Rows are points. The last column is the point's height on a tilted bowl or saddle (a function of degree 2), plus a little noise. Along how many of its main directions does it bend up, bend down or stay straight?
In the rows, zero is written as 128.

Points (17 x 4):
[[ 57  86  79 199]
 [145 159 114 128]
 [155 105 147 125]
 [214 111 130 180]
 [153 127  92 133]
 [150 117 163 126]
 [150 194 195 207]
 [153  52 142 178]
 [ 73 154 112 153]
 [ 81 108  91 151]
 [117  88 119 128]
 [ 84 124 129 126]
 [100 136 154 123]
 [135 156  60 177]
 [ 77 185 132 176]
 [ 93 153 194 171]
 [123 149 183 144]]
Directions: 3 up, 0 down, 0 straight

Points:
[[ 62 138 159 104  85]
 [110 139 164 162 103]
 [177 127 148 139  95]
 [101 142 192  98 107]
 [178 120 100 118  89]
 [ 59 101 115 121  76]
 [149  67 174 132  96]
 [ 50  76 135 207  87]
 [145  84  51  55  47]
 [143  97 117 151 107]
 [126 133 122 141 110]
 [159 163 110 185  84]
 [110  60 153  88  96]
 [126 130 194  52 114]
 [111 221 120 127 161]
 [ 95  83 121 160 108]
 [ 81 147  98 142 100]
 [208 137 148 151  65]
 [160  84 197 125  81]
 [ 91  85  87  77  67]
 [109 176 132 147 129]
 [125  65 153 114 107]
 [147  95  96 125 105]
 [101 148 134 104 113]]
Directions: 1 up, 2 down, 1 straight

Points:
[[131  51 131 107 129 208  94]
 [143 162  58 129 104 113  93]
 [133 119  99  81 216 157  92]
 [163 127 122 125 130 135 139]
 [185  96 110  37 188  86  12]
 [100 196 169 132  88 181 191]
 [ 96  79  98 158 160 147 141]
 [112 123 132  64 159 105 114]
 [ 77 137 193 181  91 106 126]
 [ 87 156 174 175 123 115 144]
 [138 117 133 140 162  67 126]
 [ 51 190 117 154 153  71  95]
 [112 100 181 109 141 177 170]
 [142  94  80  83 132 151  71]
 [113 134 101 183  55 121  68]
 [ 96  67 132 107 176 137 115]
 [123 198 148 157 140 109 143]
 [128 118 147 146 163 103 149]
 [118 103 137 139  81 165 126]
 [128 113 143 173 172 151 175]
 [111  65 151 135 192 178 152]
 [218 131 145 202 116  40  83]
 [137 100 146 174 214 125 172]
 [150 115 126 192 132 164 167]
 [131 195 120 130 207  94 131]
 [113 142  96  70 154 150 108]
 [162 157 111 144 133 138 143]
 [182 150 134 157 200 132 139]
 [114 132 108 129 141 112 125]
 [ 95 184  89 129 209 155 149]
 [116 101 151 111  77 196 133]
 [128 123  14  97 102 147  33]
 [157 115 147  99 154 124 134]
 [132  86 141 149 113 117 138]
 [ 99  95 184 124 127 108 155]
 [151 129 131 150  45 147 124]
 [232 146 107 103  98  99 110]
 [157 151 101 161 119 155 141]
 [101  64 131 188 133 157 162]
 [110 123 113 104 151 205 128]
 [ 75 201 157 119 108  91 139]
 [210 167 121 131 132 107 124]
 [ 74 128 123 102 121 112 107]
 [ 90 100  65 178  81  28  58]
 [177 176 173 119 153 183 208]
 [112  96  93  98 112 167  80]
 [ 89 201  63  46  67 105  78]
 [121 118 138 129 189 132 150]
 [157 125 146 117 178 130 140]]
Directions: 1 up, 2 down, 3 straight

Points, 61 rows:
[[121 126 128 144 123  99 142  86  86]
 [ 51 140 150 118  41 153 162 166  74]
 [148 126  87 150 172  51  43 125  80]
 [139 118  62 113  86  85 129 128 103]
 [172 136  69 125 140  70 155 128  73]
 [110 175 208  84 127 165  64 180  56]
 [205 219 136 183 113 122  95 185 113]
 [128 113  77 146 136 139 127 148 131]
 [143 129 133  53 142 151 175 160 151]
 [126 123 131  85  75 160 132  44  78]
 [147 118 102 103 101  77 159 112  96]
 [ 84 144 132  57 108 109 136 203 116]
 [133 132  50 148  68 108  86  75  98]
 [186 119  92 106 205 158 209 154  96]
 [ 56 157 159 108 118 108 106 110  77]
 [ 80 113 120  87 125 140 213 108 112]
 [142 105 128 152 203 163  91 113  96]
 [165 110 167 236  61  76 125 104  45]
 [156 166 128 125 132 101 168  95  78]
 [153  65 140 116  66 156 163 151 135]
 [182 179 178 131 142 187  68  97 102]
 [ 71 165 125 151 174 142 121 141 103]
 [220 114 134 115  72 177 121  95 146]
 [144 184  97 101  99  97 108 131  88]
 [103 168  72 126 133 115  80 104  91]
 [113 101  72  92 142 156 187 146 133]
 [ 73  83  80 104 150 104 127 184 107]
 [119 141 119 125 194 115  62 118  98]
 [127 117 115 113 170  65 107  57  68]
 [209 170 160  91 186  80 153 134  64]
 [135 108 125 144  92 163  76 177 143]
 [139 114 124  53 115  96 102 114 140]
 [135 117 156 132 143 181 150 113 121]
 [136 128 109  70 152 144 139 139 136]
 [113 120 155  68 133 132 103 105 125]
 [ 97  91 135 106 152 205 153 152 128]
 [156  78 108 171 170 113 170 155  87]
 [148  83 141 132  84 170 144 130 135]
 [ 98 178 145 170 161 104  99 121  94]
 [117 156 125 164 199 218 144 146 123]
 [184 147 141 201 107 119  48 126 143]
 [ 92 144 151  63 138 117 126  90 103]
 [139  74 115 127  54 169 189 118 126]
 [ 87 159 144 153 157 209 125 119 117]
 [154  61  54 182 155 156 127 132 102]
 [105 143  76 114 122  95 102 143 103]
 [ 94 101  86 169 139  87 119 230  75]
 [176  82 148 107 164 111 194 127 103]
 [133 145 183   9 175  74 111 128 146]
 [145 146 123 137 171 141 196 170 118]
 [150 176 134 129 141 148 101 124 119]
 [122 151 174 139 122 147 120  65  75]
 [150  57 165 138 123  83 108  69  61]
 [135 111 105  78 132 175 164  66 110]
 [ 93 162 143 156 143 144 142 174 117]
 [150 142  89 142 193  75 113 100  64]
 [140 123 120  41  77 117  89 106 132]
 [112 116 207 149 119  87 141  71  32]
 [114 166  95 132 138 125 186 108  92]
 [ 96 186 122 169   9  94  69 122  45]
 [152 161 123  27 148  93 122 198 114]]
Directions: 1 up, 5 down, 2 straight

Points:
[[122  75 196  89  69 121 217 126  84]
 [124 104 101  89 111 133  68 159  86]
 [152 112 166  16  81 114  76 148  45]
 [111 160  42 150 126 101 100  89  72]
 [143 192 122 118  60  51 100 133  74]
 [105 190 126 153 164  46 142 106  84]
 [175 110 142 114 125 190  95 143 103]
 [184 180  80  95 114 157 100 164  94]
 [134 206 134  68 133 174 155 109  81]
 [126 177 109 129 124 162 160  61  94]
 [ 99  71  78 134 144 171 230 154 131]
 [146  43 222 125 188 184 133 117  99]
 [147 167 139  60 142 162 131 185 100]
 [ 74 137 183 135 138 166 104 116 100]
 [124 131 108  69 174  81 215 140 111]
 [ 73 113 113 176 145 211 145 119 101]
 [170 139 149 190 159 213 195 174 105]
 [ 60 114 109 191 187 129 112  67  58]
 [174 184 171 112 134 105  99  26  89]
 [ 65 177 119 108 178 105 123 172  98]
 [133 140 200 121 138  76 145  81 107]
 [106  92  84  75 113  89  94 117  74]
 [131 103 188  90 115 113 159 147 110]
 [225 154 139 169 130 108 108 121 118]
 [100  62  74  95  89 110  91 111  55]
 [152 117 170 108  87 123  77 221  80]
 [172 138 197 197 124 160 165 128 116]
 [ 85 134  87 183 151  85 155  89  74]
 [149 207  67  84  55 169 168 149  49]
 [126 131 107 138 159 109 111  96 116]
 [ 80 116 142 110 169  99  71 115  88]
 [166  90 132 164 136 166 153 140 126]
 [104 200 146 201 151 141  65  90  68]
 [157  16 199 145 189 134 162 158  90]
 [179 185 114  71  80 126 153 166  82]
 [164 128 145 126 114  48  89 151 111]
 [151 136 152 118 192 141 119 129 128]
 [ 83 145 171 162 201 132 125 101  95]
 [157 190 155  87 144 197  97 148  84]
 [100  93 136 132 104 140  93 173  94]
 [172 131 169 164  90 182 153 137 114]
 [167 106 186  81 124  97 144 190 102]
 [118  82 159 158 144 146  97 127 113]
 [140 104 137 153 147 112  72 160 112]
 [116  90 169 163 183 142 129 130 116]
 [133 136 128 161 129 152 141  82 118]
 [145 109 106 175 133 152 100 137 110]
 [ 94  80  74 134  98 151 110 121  83]
 [145 147 137 108  74 160 139  62  89]
 [171 151 145 157  99 137  97 175 110]
 [174 130 114  83 113  73  73  74  89]
 [106 109 159  85 157 143 186 137 119]
 [143 134  78  82 113 152 153 182 110]
 [156  87 115 133  63 158  83 142  82]
 [154 121 130 101 128 188 146 199 107]
 [151 150 176 112 107 119 115 128 119]
 [168  70 170 187 156 129 126 148 112]
 [182 117 119 125 118 115 124 139 123]
 [ 94 172 111 166 118 148 180 196  99]
 [133 175 142 180  99 125 152 126 104]
 [118 127  91 133  78  66  52 174  62]
 [120 114  52  46 120  49 150 139  72]
 [132 165 109 143  31  75 123 166  55]
 [175 137 105  99 164 165  97  99 106]
 [159 168 145 125 137 134  95 122 123]
 [121  30  91  84 151 101 117 150  79]
 [150 142 154  94 103 110 146  80 106]
 [134 116 112 146  71 115 115 149  97]]
Directions: 0 up, 6 down, 2 straight

Points (68 x 9):
[[ 55 118  94 177 159  80 109 128 106]
 [193  78  83 122 158  76  58 159  56]
 [ 67 213 122  42 135  97 126 194  84]
 [100  68 151 180  97 146 141 110 115]
 [173 109 124 109 164 131 194 134 120]
 [181 144 123 131  85  75 153 161 122]
 [ 92 137 186 103  47 174 143 202 101]
 [ 92 192 199 138 176 122 152 144 114]
 [ 98 122  95 140 145  33 139  58  32]
 [218 116 144 131  91  63 192 159 114]
 [ 93 122 141 138 112 209 151 117 120]
 [142  84 125 200 105 173 101 183 127]
 [ 72  45 117 179 122 143 189  96  69]
 [106  96 113 116  71 169 161 158 105]
 [ 86 197 127 186 131  40 127 112  76]
 [145 173 132 148 125 119  57 106 104]
 [189 128 217  78  62  95  99  90  87]
 [124 135 123  90 179 163 116 181 113]
 [ 56 136 149 156  90 129 130 131 129]
 [121 135 133  92  76 124 154 107 125]
 [ 66 116  86  52 108  84 164 202  90]
 [166  73  72 120 160 120 181  87  74]
 [ 49 139 115 122  34 101 119  87  43]
 [111 115 145 117 156 148  94 111 133]
 [ 76  69 152 121  69 121 141  64  76]
 [155  85 155 113  75 120 140 208 143]
 [128 112  66 165 169 139 101  91  49]
 [116 108  70 102  91 123  97 126  82]
 [147 133 126 131 138 119  90 100 110]
 [119 127 142 159  78  75 103 165 150]
 [ 25 112  91 114 112 137 117 168 120]
 [141  80 113  64 121  55 166 117  72]
 [117 166  51  80  67 132 179 133 104]
 [ 90 128 120 128 148 109 141 113 126]
 [ 88 135 164 190 121 126  85 128 151]
 [121  49 141 115 155 156 141 115 125]
 [135 112 127 139 186 115 110 152 116]
 [127  85  98 151 123 148 182 176 105]
 [154  90  74 111 163  92 110 130  62]
 [143 179  72 104  73 180 137 156  92]
 [102  82 160 157 154 133 175 146 144]
 [147 140 155  93 117 150 110 121 135]
 [102 106  98  99 141 103 138 109 105]
 [108 171  85 133  49  69  64 191 130]
 [147 117  36 169  47  82  71  87  15]
 [140 120 150 107 184 123  81 111 104]
 [ 95 125 200 128 159  96  72 126 152]
 [136 115  87 145 168 147 136 234  95]
 [144 162 107 137 115 156 146 131 122]
 [103 146  85 110  96 111 122 157 120]
 [154 104 109  75 148  97 114 104  80]
 [148 164 136 156 107 110 143 107 123]
 [202  72 110 180 104  74 171 211 114]
 [ 50  84 179  85 155 190 122 104 153]
 [ 43  86 178 182 134 149 115 115 145]
 [139  49 152  92 168  34 101  96  30]
 [150  98  98 179  86  81 130 130 108]
 [109 118 149 118 163 179 124 116 141]
 [155 125  88 147 114 178 172 126 106]
 [106 129 105 100 127  81 182 128 115]
 [104  86 158 162 199 155 139  80 116]
 [111  40 148 116 113  97 161 152 124]
 [101 112 150 160 102  81 103 161 160]
 [159 112 135 130 169  95 141 149 113]
 [159 156 144 144  97  61 193 131 108]
 [ 58 127  74 100 118 178  99 164  98]
 [ 88  95 201 140 184 172 119 135 173]
 [109  83 137  98  71 156  61 120  89]]
Directions: 1 up, 5 down, 2 straight

Points (70 x 9):
[[112 116 158  88 154 115 105 150 135]
 [132 102  95 138 134 209 107 160 131]
 [119 102  97 104 102 118 110 170 127]
 [129  98 152 139 187 120 115 125 186]
 [128 170 162 173 151 165  98 166 163]
 [122 101 115  91 155 116 119 130 129]
 [113 132 120 104 146  80 158 145 124]
 [152 109  88  76  95 161  85 121 167]
 [ 99 167 138 103 135  92 125  64  91]
 [176  75 136  76 139 128 119 162 171]
 [108  60 102 202 130 156 166 127 125]
 [130  52 143 209 102  81 123 175 166]
 [118 118 118 141 124 169 111 127 113]
 [111  89  89 124 132 157 115 130 128]
 [ 83 146 110 128 174 112 115 109 119]
 [151  76 144 106 104 203  96 136 166]
 [141 117 137 114 139 175 201 155 149]
 [115 168 111 117 209 142 180  94 201]
 [134 125 139  67 160 118 142 142 125]
 [149 104  92 203 122 180 129 124  86]
 [100 110 125 124 146 126  93  89 134]
 [189 159 135 104 143 108 102  82 133]
 [139 101 176  80 174 101 123 113 143]
 [112 157 155 121 113 156 120 125 124]
 [ 95 122 108 176 147  73 148 145 152]
 [ 86 179 150 117 128 152  96 178 156]
 [169  65 113 135 159  92  88  84 229]
 [170 158 119 141 118  94 156 113 113]
 [152 147 131 154 150 153 145  95 148]
 [ 87 102  99 120 167 111 120 152 132]
 [ 82 134 125 120 109  83  92 100 113]
 [186 118 156 125  76 147 138 116 105]
 [133 149 111  53 112 124 131 128 125]
 [172 146  78 161 161 123 180 149 169]
 [131 170 125 139 157   7 200 155 226]
 [212 153  82 145  85 121 120 117 102]
 [118 121 116 169 113  39 117 123 175]
 [ 82 155 174 134 116 156 165 100 145]
 [106 112 101 230 136 148 118  76 146]
 [163 139 127  74 123 157 112 164 146]
 [179 115 137 106  64 152 128  92 135]
 [136 170  91 114 158 181 133 187 143]
 [172 165 106 147 111 167 142  89 109]
 [165 154  86 162 158 135 156 106 155]
 [119 123 148 140 102 128 121  92 114]
 [158 121 174 109 145 178 187 124 184]
 [188 169 138 169 123 101 133 134 110]
 [164 115 124 168 113 166 121  90 120]
 [144 162 139 128 176 123  87 167 176]
 [118 169 133 131 198 112 145 110 162]
 [136  98 104 117  86  97 129 107 132]
 [111 125 112 152  59 217 106 208   7]
 [135  55 123  45 149  90 179 116 194]
 [126  72  60 111 138 126 140 120 174]
 [114 153 102 139 146 143 155 135 110]
 [151 175  82 120 165 136 168 162 148]
 [120 150 110 145 116 134  82 102 117]
 [118 138 149 109 170 126  88 116 149]
 [149 150 124 121  92 108 128 152  99]
 [160 132  92 128 122 144 204 134 144]
 [150 115 165 128 152 122 149 136 145]
 [124 166  98 132 150  48 158 132 142]
 [ 92 141 149 144 156 143 113  88 152]
 [141 145 138 187 118 201 110  96 125]
 [156 155 160 131 105  98 159 114 112]
 [136 107 119 142 155  98 107  96 158]
 [139 175 167 155 183 143 120 185 189]
 [140  88 154 192 145 124 178  53 228]
 [143  91 172 157 137 142 107  70 191]
 [152 106 149 173 138 157 104 163 124]]
Directions: 5 up, 1 down, 2 straight

Points (74 x 9):
[[135 113 129  94 128  67  77 155 153]
 [150  89  85 163 163 134 116  75 127]
 [ 82 127 144 161 151 161 128 125 111]
 [104 160 211 173 144  65 184 169 191]
 [170 123 142  66  99  84 117 167 162]
 [109 136 158 171 113 144 155 132  94]
 [197 186 157 169  93  65 117 176 174]
 [142 179 166 100  65 125 121 151 132]
 [146  47 151 114 118 130 157 152 147]
 [142 113 200 140 190 107 129  93 128]
 [175 157 138 101 163  66 184 128 168]
 [212  54  37 126 125 163 128  81 159]
 [130 176  78 139 150  69 141 108 172]
 [127 108 152 196 131 133  93 122 102]
 [163 124 182 124 107 101 135 146 138]
 [157 133 140 168  82 106 108 145 119]
 [175 144 157 135 207 150  86  66 115]
 [170 121 150 108 142 113 163 150 147]
 [ 62  96 119 134  98 128 181 128 137]
 [179 121 102 119  79  88 172 148 149]
 [125 190  92 121 150 132 127 187 184]
 [ 99 114 147  69 111  94 165 108 196]
 [133  99 146 166 134 160 126 153 107]
 [153 113 126 150 165 179 149 146 106]
 [188 172  82 187 121 107 140  95 162]
 [156 136 142  93  68 224  86  84 109]
 [ 71  87  97  60 157 129 107 137 220]
 [116 129  91 161 135 107  46 152 175]
 [115  73 150 132 172  87 146 239 209]
 [ 24 107  78 228 122  67 131 128 159]
 [102 205 137 118 139 152 121 187 174]
 [117 182 117 203 101  84 138 158 153]
 [137 113 135 147  83 103  82 156 124]
 [131 166 194 183 106 131 141 142 101]
 [145  96 222 166  91 123 108 117  90]
 [ 46 100 104 148 104 173 145  64 123]
 [221 120 127 111 242 140 162  56 120]
 [158 104  47 140 180  90  67 154 175]
 [104  99 125 183 201 188 110 101 116]
 [ 99 110 128 164 120 137 146 214 129]
 [102 137 231 157 107 202 104 183  71]
 [134 153  82 186 104 108  50 115 170]
 [105  61 216  83  73  98 139 104 183]
 [218 117 119 114  68 145 149 177 138]
 [196 108 176 123 106 123 126 104 138]
 [ 96 159 178  91 145 164 152 156 152]
 [109 106 175 180  84  99 120 105  83]
 [104 140 144  55 176 179  67 114 171]
 [136 152 182 178 167 113 163 158 153]
 [158 149 194 168  93 201 156 157  71]
 [ 71 190  63 130 210 113  98 127 239]
 [207 123 172 107 137 171 161 111 140]
 [196 143 152 182 175  97 201 191 183]
 [134 122 187 193 118 111 155 126 105]
 [115  99  77 160 120 159  98  83 139]
 [121 123 152 137  82 148 161  92 105]
 [110 150 160 115 137  65 134 175 173]
 [175 119 118 153 113 174 142 114 104]
 [122 118  86 120 145  48 141  69 159]
 [126 150  98  57 146 156  67 183 191]
 [139 144 105  84 126 116  95 116 161]
 [103 179 185 137 194  86 157 111 163]
 [168 138  92 130  77 105 141 133 149]
 [114 142 122 156 121 133 161 168 123]
 [150 112 168 115  85  68 157  83 155]
 [119 114 167 132 111  98 102  96 111]
 [137  80 135 148  99 158 104  94 110]
 [100 108 103  72 216 148  94 125 194]
 [180 113  77 213 159  71  93 133 153]
 [156 141 122 186 135 136  95 102 120]
 [112 127 188 103 127 156 155 124 129]
 [230 158 107 166  89 122 102 135 177]
 [ 88 158 134 130 118 104 167  85 154]
 [ 79 157 156 176 100 143 136  96  82]]
Directions: 4 up, 2 down, 2 straight
